Each row of a before or after table is a point. The points were changed in one or more steps. Then noise was added and the rows were shuffled. The steps act on columns, c1 being the first. Name the steps. A step turns or swaps two columns, mirrors them in a line or flattens them onto one, adds a multiple of one to another, or multiplies or shifts one. Angles are multiples of 10 degrees, from the lower column toward the higher: turns from -170 to 170, lines from 10 to 170 but not 90. Use the fewest steps. Two steps may share a column if one is a turn and the other turns, adds or multiplies; they go together, in the order done. Otherwise the lowest column goes first.
In the rows, 128 means zero.

Before, 12 rows:
[[103 139  88]
 [108 102 141]
 [122 128 140]
 [143 147 103]
 [145 160 127]
 [129 131 129]
 [108 141 142]
 [ 88  98 132]
 [143 154 134]
 [ 88 105 126]
 [140 158  93]
 [138 156 143]]
After (12 x 3):
[[143 154 147]
 [139 157 172]
 [109 140 171]
 [143 147  53]
 [108 101 167]
 [129 132 131]
 [ 86 104 123]
 [144 161 124]
 [104 139   7]
 [ 88  98 140]
 [121 128 165]
 [141 159  23]]
Steps: multiply c3 by 3

Before (12 x 8):
[[ 96 140 109 160 146  98 140 192]
 [ 29 200  93 154 110  93 169  97]
 [130 207 107 110 122 103  65  80]
 [103 106 108 164 121 147 162 118]
 [135 121  99 166 111 160 165  92]
 [118 104 165 164 230 131 157  99]
 [121 120  93 164 217  97 144 141]
 [ 86 116 119 123 118 120 131 104]
 [114 140 155 135 125 249 167  82]
 [129 142 122  67 142  91 136  91]
 [141 106 200 142 126 100 145 136]
 [124 117 114 158 132 169  96 115]]
After (12 x 8):
[[ 30 182  96 155 109  89  66  96]
 [104 160 108 163 120 148 156 118]
 [142 141 199 142 125  96 155 134]
 [125  96 115 159 133 172 135 115]
 [ 96 144 107 160 147  99 116 191]
 [130  80 107 112 125 104  43  79]
 [132 164 102 164 110 164 141  93]
 [ 91 126 119 123 120 117 143 103]
 [115 166 153 135 125 249 121  82]
 [119 142  94 165 218  97 137 139]
 [120 151 163 160 232 130 157  97]
 [127 137 124  65 145  88 116  91]]
Steps: turn c2 and c7 by -80 degrees

Before:
[[ 86  82 113 106 137 130  84 115 142  49 162 153]
 [126 143 187  72 132  99 173  74 129 210  53  67]
 [145 107 148 145 156 137 137 114 130 158  71 185]
 [168 153 178 123 173  23 131 112 129 177 107 157]
 [ 83  84 111  90  93 143  54 182 138 129 140 171]
 [ 38 134  84 139 159 135  72 131 123 137 118 176]
 [142 158 194 153 148 123  88  89 166 190  81  99]
 [ 99  63  42 144 109  95  71 144 149 107 113 143]
 [178 157 178  61 160 108  94  75  89 179  27  76]
 [ 89  79  62 138 162 181  76 169 118 134 188 135]
 [116  80 149  79  95 133  72  32  74 202  99  96]]
After:
[[ 97  84 111 179  72 142  52 183 141 123 116 171]
 [144  79  59 163 180 184  77 167 119 114  70 132]
 [155 133  85 214 178 133  70 130 124 138 129 176]
 [ 81  82 150 145  73 132  71  33  75 207 128  97]
 [151 157 197 109 162 123  87  86 168 201 152  98]
 [142 105 150 106 173 134 138 114 133 173 172 187]
 [ 74 146 185 140 136  99 175  74 129 232 169  64]
 [ 54 155 179  89 179 110  95  74  87 211 203  77]
 [112  82 114 177 146 131  86 114 145  48 127 155]
 [149  61  43 153 100  94  71 143 148 117 148 144]
 [117 153 176  89 201  23 129 115 129 183 134 156]]
Steps: turn c1 and c4 by -100 degrees; multiply c5 by 1.6; mirror c10 and c11 in the line at 170 degrees

Before (8 x 20):
[[134 209  30  97 104 103  97 167 130  81 114 128 121 190  90 138 182 140
  175 116]
 [153 162  78 121  34 144 128 133 137 130  76 116  94 174 122  97 165 132
  157 130]
 [183 128  86 140  96  70 177 156 112 128  62  94 128 133 103 135 135 128
  146 158]
 [165 151  48 113  91 113 180 109 147 180 137 172 110 145 103 122 133 143
  127 125]
 [107  76 149  93 116 115 173 136  87 210 134 104 191 100  90 125 142 178
  122   7]
 [ 73  64 160 109 129  94 181 143  69 198 185 100 166  83 161 130 137  90
   83  34]
 [ 66  51 104 132 137 123 204 169  72 156 186  54 170 111 178  81  78 158
  102  75]
 [149 183  63 138  96 154 138 153 159  49  72 149 107 137  94 117 122 126
  136 135]]
After (8 x 20):
[[153 162  80 118  34 143 128 132 136 133 189 116  95 173 122  99 166 132
   83 130]
 [164 150  47 113  89 114 180 109 148 179 115 171 110 145 103 121 132 142
  132 125]
 [107  75 152  94 118 115 174 137  88 210 121 104 191 100  92 124 142 178
  138   6]
 [185 127  86 140  97  71 176 157 113 128 218  97 128 133 100 135 135 128
   88 158]
 [136 211  29  98 105 101  97 169 129  81 123 129 122 189  90 137 181 140
   78 116]
 [ 65  52 103 133 139 125 204 169  73 156  57  54 170 109 177  81  80 158
  174  76]
 [148 184  63 137  96 154 139 155 160  48 207 150 108 138  95 118 122 125
  103 135]
 [ 74  64 162 109 130  93 180 142  70 197  67 101 166  84 161 130 138  88
  191  35]]
Steps: turn c11 and c19 by 160 degrees; multiply c11 by 1.6

Before, 10 rows:
[[134 145 181 144 206 166  74 171 115 118 179  93 117 176  51  82 166 138
   83  85  86 127 139 170 116 107 190 102  34 148 212  21  82 166 215 153
   47  83 180 185 107 225  99 169  48 137  95  91]
 [171 123 198  53 131 155 146  77 213 153 194 204  86  43 108 155 176  69
   65  64 170 187 168 171 185 121 139 135  61 130 210 125 148 118 159  96
   67 109 161 156 104 143  98 149  93 132  79 134]
 [116 144 102 122  52  91 143 140 155  74 152  85 136 106 150 209 115 169
  121 115 125  99 166 168  52 222 168 182 140 135 176 126 148 194  99 103
   80 145  74 162 132 177 124 178 169  89 136 192]
 [ 59  95 126  50 134 106  98 120  67 119 138 144  70  47  52 110  68  74
   78 123 214 154 150 163 112 100 183 125 135 132  70 168  92  70 175 123
  128  93 121 164  74  95 159  79 133  87 223 191]
 [125 175 195 140 151 183 169 191 161 169 152 147 113 107 100  89 153 118
  132 146 125 118 139 135 173 176 121 126 142 110 156  98 144 125 160  73
  123 142  75  96 110 100 147 224 179  84 222 128]
 [210  97 180 171 107 135  96 134  49 136 122 114 104  95 159 124  93 140
  152 122 140  86 174 131 114 111 158 137 146  53 148 154 109 102 164 134
  189 198 131 175 126 140 178 142 168  58 130 238]
 [160 103 184 187 157 114  90 117 103  97 186 103 201 138   8  97 165 188
  127 126 162  47 150 199  89  77 127 149  81 136  72 189 101 158 139 134
   80 168 122 215 133 120 178 122 108  93 163 122]
 [ 83 104 171  50 142 142 149 120 153 126 130 112 126 124  64 197  95 180
  161 126  72 124 145 139 128 183  94 133 116 123  32 146 164  97 103   9
   79 109 104 142  18 146 148 159 147 157  95 201]
 [136 113 171 207 152 134  82  54 101 161 132 155 171 111  66 188 151  96
  119 120 152 113  92 175 155 114 110 156  66 196 106  75 199 228 194 141
  148 149 112  89 184 106  90 184 189 119 139 220]
 [123  83  77  76  92 122  88 147 152 146 139 102 122 132  94 121 129 141
  145 102 151  83 149  92 110 146 116 183  33  80 144 163  89 102 163 170
  160 208 120 108  45 167  81 169  83  87 194 134]]
After, 10 rows:
[[158 100 184 186 156 114  91 116 102 100 188 106 200 139   9  94 226 186
  124 124 163  47 150 197  85  74 128 150  81 136  74 189  98 158 129 135
   79 169 138 217 132 121 180 123 107  92 163 121]
 [133 144 184 143 205 167  74 170 115  90 178  90 119 177  51  80 205 138
   81  89  85 128 139 170 117 107 192 103  32 152 214  20  82 166  43 154
   44  83 177 183 108 223 102 170  48 134  95  92]
 [169 123 194  52 133 152 149  78 213 139 193 205  87  44 108 154 197  71
   63  65 172 183 169 174 183 121 141 134  61 130 210 126 150 116  84  95
   67 108 141 156 106 142  99 151  92 132  80 134]
 [123  85  78  76  93 122  86 147 153 150 142 101 119 131  92 123 115 143
  147  99 148  82 149  93 109 147 118 182  35  80 145 165  87 102 116 169
  161 206 163 108  45 168  79 167  82  85 193 134]
 [125 179 197 138 150 186 170 193 163 196 151 147 114 106 102  89 132 120
  132 147 126 118 139 137 176 175 123 128 143 111 154  98 145 124 158  74
  122 139 182  95 109 102 147 222 177  82 224 128]
 [ 59  96 126  54 133 107  96 116  68 124 141 146  68  44  52 107  93  72
   79 121 213 153 149 163 115 102 181 129 136 133  73 170  95  69 109 124
  130  95 173 161  73  95 158  80 133  86 222 192]
 [211  96 179 172 108 136  97 136  51 133 120 114 105  98 157 123 127 140
  156 122 142  85 173 132 114 113 155 138 145  56 149 156 111 104 107 134
  189 199 157 172 122 141 178 143 168  58 133 237]
 [115 147 104 125  54  92 140 139 155 100 151  85 137 105 149 209 136 169
  122 116 126 100 167 172  50 224 166 182 138 135 177 128 148 193 190 102
   82 141 130 162 130 179 124 179 170  88 137 192]
 [136 112 169 206 150 136  83  56 102 171 133 154 172 113  69 189 126  97
  119 121 150 111  91 176 155 112 108 154  67 197 104  74 201 229 109 142
  148 147 192  89 183 107  91 183 188 121 139 220]
 [ 83 104 173  50 145 146 150 120 152 141 131 112 127 124  63 198 107 182
  160 127  73 122 146 143 129 184  95 133 115 122  28 147 165 100 162  10
   79 112 119 140  20 145 151 157 146 154  94 201]]
Steps: add -0.5 times c39 to c10; turn c35 and c39 by 120 degrees; add 0.7 times c40 to c17

Before (8 x 64):
[[125 133 104 128 133  80 108 104 113 128 114 128  99 111 109 127 155 134
  177 154  99 142 148  96 111 124  99 138 133 132 153 124 141 129 109 105
  138 112 138 147 148 130  94 132 153 113 102 143 120 121   7 111 137  97
  134 141 132 129 149 158 166 130 189 126]
 [129 147 132 110 109 145 158  69 118 129 137 145 145 102 174 120 151 126
  118 145 110 129 147  94 122 152 104 109 121 133 145 123 132 123 156 114
  157 155 121 135 152 135  87 127 134 113 135 142 137 128 145 113 133 125
  139 138 111 126  91 156 127 116 104 155]
 [129 156 142 145 150  95  97 131 128 134 148 137 153 116 105 112 149 141
  170 121  96 131  64 175 112 116 138 121 203 130 145 117 130 163 145 172
  107 110 124 139  86 139 174 118 143 159 130 151 124 135 150 138 141 119
  145 133 209 130 119  88 119 134 141 157]
 [103 137 140 148 109 103 143 134 139  84 165 159 144 127 137 112 155 124
  149 115 107 123  92 110 123 132  93 157 142 137 152 118 101 145 126 103
   99 162 134 144 132 138 139 120 140 121 103 140 129 135 143 126 149  75
  127 140 131 102  97 126 153 133  98 134]
 [124 133 109 122 112 125 113 125 121 134 122 120 155 115 115 112 125 119
  165 111 190 145 165 132 178 121  95 109 114 138 117 132 138 155 129 228
  133 111  91 138 149 141 105 135 142 117  86  99 126 128 148 175 144 121
  140 112 113 144 151 133 137 128 125 137]
 [ 99 114 144 147 129 150 117 122 149 145 157 135 147 136 108 123 112 127
   92 119 118 130 160 103 120 114 111 105 153  70  72 129 116 162 157 121
  116 150  84 143 149 130 128 122  60 170 138 121 123 131 139 174 122 100
  131  50 130 144 133 152 129 135 100  92]
 [102 153  96 143 145 135 105 129 136 150 121 109 160 136 103 130 144 126
  127 106 123 134 121 104 153 111 134 125 128 101 124 113 142 158 157 122
  120 130 127 112 116 148  82 128  92 132  87 131 133 132 147 141 150 124
  136 143 113 120 126 133 128 134 135 139]
 [114  98 132  44 179 132 149 107 118 132 165 150 127 131 106 122 155 125
  122 117 111 105 151 117 152 110 133 120 138 111 136 145 148  94 155 111
  113 120 133 145 157 144 155 204 147 148 150 140 146 127 149 137 155 104
  104 139 152 110 107 153 119 117 176 153]]
After (8 x 64):
[[ 99 114 145 147 131 151 115 124 150 144 157 136 147 138 109 123 111 128
   92 119 118 129 159 103 121 114 111 104 154  68  71 129 117 161 158 122
  115 150  84 144 148 140 128 121  62 195 137 122 120 132 141 174 121 100
  129  52 130 143 135 153 129 135 100  93]
 [130 149 132 109 110 145 158  69 119 129 136 145 145 100 174 121 153 126
  117 144 109 129 147  93 122 152 104 109 119 132 148 124 131 123 156 116
  155 155 123 136 153 147  87 126 134 104 136 143 138 128 146 115 133 127
  139 137 111 125  91 156 126 117 106 155]
 [101 152  97 143 145 135 106 129 136 150 121 110 159 137 103 131 143 124
  125 105 124 132 121 105 153 110 134 125 128 101 125 111 143 157 156 120
  120 130 126 112 116 159  81 128  93 132  87 133 134 133 146 140 151 123
  136 143 113 122 126 133 128 134 134 139]
 [101 138 141 149 109 103 142 135 140  83 167 159 143 126 138 111 155 125
  150 115 107 123  91 110 124 133  92 156 142 135 154 119 102 145 129 105
   99 162 134 144 131 149 139 120 140 117 103 140 128 135 141 127 148  75
  127 139 132 102  99 126 150 135  98 132]
 [129 154 140 146 149  95  98 130 127 133 149 136 153 117 104 112 150 140
  172 124  96 129  65 174 110 116 137 119 205 130 146 117 129 164 144 172
  108 112 124 140  87 150 175 118 143 177 129 151 124 134 152 139 142 119
  146 132 208 129 121  87 117 133 141 158]
 [126 134 106 127 133  81 110 102 114 128 115 127  99 112 107 128 156 135
  177 155  99 144 148  97 110 124  99 138 135 132 151 124 143 129 108 104
  138 112 137 147 150 140  94 131 152 105 103 142 120 121   8 114 137  96
  133 141 132 129 150 160 167 130 189 126]
 [123 133 109 123 114 123 112 125 121 133 120 121 155 116 115 111 125 118
  166 110 190 145 166 133 178 119  95 110 114 138 115 133 137 155 130 228
  135 110  90 138 149 153 106 136 141 112  86  99 127 127 148 173 144 122
  142 113 111 146 151 133 135 128 126 137]
 [115  99 133  45 179 132 149 107 119 132 165 150 127 132 105 120 154 124
  123 118 112 105 152 116 151 109 132 121 136 111 136 144 147  93 156 111
  115 120 134 146 156 154 155 204 148 156 151 141 145 127 149 136 157 104
  106 139 151 109 107 154 120 115 176 154]]
Steps: shift c42 by 10; multiply c46 by 1.6

Before, 10 rows:
[[126 113 168  86 122  60 117 124 121  93 167 169 189 141 156 129 202 111
   16 186 171  72 157 139 117  74  84  96 107 151 139  52 130 138  79 192
  149  57 120 170  96 125  92 196 122 171 131  71 115 191 119 139 156 126
  192 142 103 161  99 110 204 120 128 157]
 [173 165  84 113 119 163 166  80 119 111 191  59 117  34 163 116  88 163
   37 181 107 130 135  77 195 174 154 219 149 166 144  40 109 133 114 172
  116 134 136 155 215  73  78 205 111  97  83  34  70  98 190 103 165 165
  107  84 185 180  99 123  66 105 138  91]
 [ 73 120  88  60 104 133  91  48 111  54 140 148 115  73 145  43 165 118
  143 135 175 129 136 154  73 189 157 168 112 134  67 107 140 143 151 113
  135 148 224 142 212  47 111 143 134 156 192 105 193  77  64  77 166 115
  175  61  71  90 120 128 134 119 173 149]
 [141 160 138 123 121 105  45 163 228 105 159 108 118  96  88 167 149 182
  136 171 167 156 185 153  58  80 166 146 135 125 161 174  90 103 145 164
  126  83 145  79 112 112 156  99 130  86  76 133 160  77 134 142 139  68
   51 118 182  61 151 181 108 133 155 100]
 [139 153 124  82 148 172  67 184 152  98  73 142 117  33 157 169 130 141
   99 199 118 137 225 106 110 192  93 204 164  59 169 136 177  93  96 141
  136 142 145 119  88 146 141 194 190 132 142 157  85 143 183  81  88  92
   59 107 163 179 138 219  93  91 137 106]
 [170 201 193  88 162  51 181 173 181  40 131  51 107 160  44 154 131 147
   58 177 105 103 131  93 148 184 142 175 229 122  79 153 153  88 121  68
  212  96 122 113  85 117 120 214 191 190 140  92 113 182 150  67  37  63
  170 192 100 179 107 200  71 104 175  53]
 [118 164 189  78 172 125  75 103 106  79 133 117 132 158 131  61 151  61
  156 195 208  96 207  59 140  93 143 158 112  40 103 126  89 179 161  77
  103 111 162 212 176  71 106 107 180 105 195 157 185 143 159 179 135 167
  111 137 176  48 114 109 174 101 180  67]
 [152 158 184 158  79 136 115 167 100  96  95 164 182 119  98  59  99 155
  123 149 216 157 189 116 176  98 148 175 142 157 171  45 174 185 109 147
  211 101  95 148 134  70 142  89 130 185 148  75 168 184 100 156 143 117
  132 192 163 155 135 192 158 157 151  83]
 [112 155 140 125  82 104 180  71 173 152 102  84 114 152 152  49 195  69
  132 164 195  77 205 126 138 192 176  97 133  83 160 164 172 107 108 116
  230 114  86 114 204 138 100  96 172  99 208 107 120  86 178 100  69 195
  147 197 125  58  81 104 195 120 151 126]
 [ 65  69 196 143  94 122  90  51 104 177  70 148 170 149 151 125 105 113
   47 121 137 116 119  97 128 118 156 138 125 164  79  97 162 131 154 116
  118 174 206 109 157  53 139  92 110  62 124  71 106 154 152  54 127 115
  111 197 145 150 138 113  99  91  75 163]]
After (10 x 64):
[[ 60 121  90  60 102 135  87  53 110  54 142 149 114  75 147  45 165 118
  147 131 103 128 135 135  72 190 154 172  46 141  69 106 141 143 148 110
  130 146 223 145 126  46 114 143 133 156 189  99 106  73  67  75 165 121
  178  60  43  92  70 125 130 117 175 150]
 [ 52 164 192  74 170 126  76 101 110  79 131 116 138 158 136  63 156  63
  156 195 159  95 207 160 139  87 143 158  83  47 106 125  89 178 161  74
  100 107 159 209 122  69 109 107 179 110 191 153 224 147 159 181 135 167
  116 137 113  52  67 109 174  97 178  70]
 [168 167  82 114 117 161 165  77 121 111 192  58 114  33 162 115  87 164
   40 186 159 132 136 107 194 178 153 213  45 169 145  39 110 129 113 171
  115 134 138 160 164  71  76 210 114  99  84  32 180  98 189 106 165 165
  110  85 205 181  47 125  65 103 136  93]
 [ 68 161 184 157  78 133 115 167 100  93  99 163 185 118  99  58  95 156
  122 147 189 156 191 166 175 101 150 174 120 160 166  43 175 184 107 141
  208 102  98 148 144  69 145  90 130 181 149  75 163 186  95 153 144 120
  135 190 120 159  92 191 158 162 151  86]
 [ 62 154 140 129  81 107 185  70 176 150 104  82 116 155 152  46 194  68
  129 166 149  80 201 127 140 194 174  87  52  80 158 165 173 104 111 115
  232 116  86 117 144 136 101  93 169  99 207 109 126  82 180  99  70 197
  146 197 129  59  31 101 198 118 154 127]
 [144 153 128  82 150 172  65 179 150 102  71 145 117  29 151 166 131 144
  102 195 137 140 221 119 110 188  94 201 169  63 169 139 172  91  94 143
  138 140 145 122 162 147 145 195 190 134 137 156 148 145 184  81  81  93
   60 108 187 179  87 218  93  90 132 107]
 [ 87  68 196 139  96 123  91  51 104 176  64 149 173 149 148 124 106 111
   46 121  78 118 119 116 125 116 152 141 101 164  84  99 165 129 149 113
  119 178 208 106 133  50 142  93 109  60 124  71 157 160 150  51 130 118
  109 200 158 148  91 112  97  91  70 162]
 [103 163 134 121 121 112  41 164 230 104 157 110 120 101  89 165 153 180
  139 175 161 159 190 193  60  80 164 150 144 124 158 172  88 104 146 162
  126  83 143  81 137 115 161  97 129  83  76 129 139  77 130 141 140  67
   50 114 138  63 104 177 111 134 149 100]
 [172 202 189  90 164  54 176 172 181  40 132  54 108 158  46 156 129 149
   62 178 156 106 129  85 149 183 139 176 184 124  77 153 152  87 120  69
  210  97 119 113 218 118 118 211 189 194 133  92 140 184 151  66  39  61
  166 189 120 177  56 198  73 105 176  53]
 [ 90 115 166  89 123  67 115 125 127  94 164 163 186 140 159 135 203 112
   17 186 149  73 158 108 112  75  80  98 160 152 139  53 130 141  81 191
  149  57 119 172 106 122  94 192 123 170 133  73 110 188 121 140 154 129
  188 142 124 158  45 108 198 118 125 152]]
Steps: turn c1 and c21 by 60 degrees; turn c49 and c57 by -50 degrees; turn c24 and c49 by -60 degrees; turn c29 and c41 by 80 degrees; shift c59 by -50
